Each row of a before or after table is a point. The points were changed in one or more steps. Then noise was added and the rows were shuffled. The steps act on how far a point lies along the listed directions, d1 being the first. Write out the steps. A step turns or swaps two directions, mirrors them in a line or flattens them onto one, adds a multiple of one to another, or multiplies one. Angles are multiples of 10 degrees, from the lower direction toward the higher: turns from -170 to 170, lines from 10 to 170 but not 90. Use the fewest steps. Two steps may share a direction if one is a turn and the other turns, adds or multiplies; they go together, in the order done. Otherwise the lowest direction goes first.

Directions:
(1): [ 30  54 -43]
(2): [-42 -22 -58]
(3): [ 54 -48 -21]
Before (12 x 3):
[[-10  46   7]
 [-44 -23 -11]
 [ -7  34  51]
 [-20  31  73]
 [ 57  94 -65]
 [-32   0 -12]
 [-32  15   3]
 [-17  28 -74]
 [ -6  26  21]
 [-62  17  -3]
 [  3  32  58]
 [-17   3   4]]
After, 12 rows:
[[  3  54   8]
 [  8  16  60]
 [  1  19  54]
 [ 78 122 -81]
 [-16  47 -77]
 [ -7  24  85]
 [-34   2 -12]
 [-15   0   5]
 [  5  18  13]
 [-25  17  10]
 [-47  16   9]
 [-50 -28   6]]
Steps: multiply d1 by 1.3; turn d2 and d3 by -10 degrees

Directions:
(1): [-59 -27 -56 -13]
(2): [ 54 -54 -22 -36]
(3): [ 35  38 -63  32]
(4): [  0  49  -7 -71]
Before:
[[ 16  -6 -26  40]
 [ 10  20  30 -30]
 [-50 112 -51 -12]
 [ -4 -41  57 -18]
 [-38  -8  96 -35]
 [-88  69 -89  22]
 [-11 -20   5 -37]
 [ 17 -15 -27  52]
 [-12   9  -3 -60]
 [ 46   2  14 -16]
 [ 24  44 -62  60]
 [-18 -15  10  46]
 [-21  33  -9 -37]
 [  8 -42  29   0]]
After, 14 rows:
[[  -9   10   10  -44]
 [ -58   -7   -6  -35]
 [-122   17  -26   80]
 [-122   60  -24   13]
 [  40   59  -64   60]
 [ -52  -39   -1  -68]
 [  39   22  -30   45]
 [  10   25   15   51]
 [   8  -27   49  -24]
 [ -60    0   83  -47]
 [  53   18  -22   53]
 [  29  -24   23   -9]
 [  41   17  -13  -40]
 [ -18  -49   16  -30]]
Steps: turn d1 and d4 by -50 degrees; add -0.7 times d1 to d3; multiply d2 by 1.3

Directions:
(1): [ 59  78 -24  -2  33  55  -5 -28]
(2): [  7 -14 -44 -25   0 -56   9 -95]
(3): [  5  30   1  24 -83  -8 -81 -13]
(4): [ 52   0 -11  88  24 -60   7  21]
Before (13 x 8):
[[  6   7 -21   3  36  17   9  -4]
 [ 17   4  -9  14  24  22  41   3]
 [ 32  26  -4  39 -50 -10 -49   5]
 [  5  50 -31 -55 -25  43 -24 -27]
 [ 44  43 -30  17 -15  -4 -18 -34]
 [ 12 -11  12  15 -17   4 -14 -17]
 [ 36  26 -27  -3  29   2  17 -42]
 [-73 -93  17  16  -2 -78  34  19]
 [-16  35   2 -54 -22  57 -30 -25]
 [ 29 -17 -32 -16  24 -12  37 -37]
 [-15  24  11 -14 -15  13 -16  -2]
 [ 10   5 -12  17   9 -11  25  15]
 [  3  44 -25 -12 -19   1 -25 -57]]
After:
[[ -23   33   -7 -106   -7   97   -4    5]
 [ -31    0   10  -43   10   24   16    0]
 [  28   18  -17   41   -4  -32   10    1]
 [  38   49    1   34  -10   19  -24    4]
 [  33   16  -24   30   -9   -1    3  -40]
 [ -62   13   20 -121    2  101   -3  -22]
 [ -61  -74   22   49  -56  -89  -14   23]
 [  42   23    3   34   24   17   10   49]
 [  33  -20    1   46   53  -13   43   65]
 [  17   23  -28    9    3    2  -20  -19]
 [  32   11   -7   27  -53    7  -46   11]
 [ -20   33   18  -14    4   53   -1   35]
 [   5  -28   25   21    5   13    9    2]]
Steps: turn d2 and d3 by 140 degrees; add 0.3 times d2 to d1; multiply d4 by 2
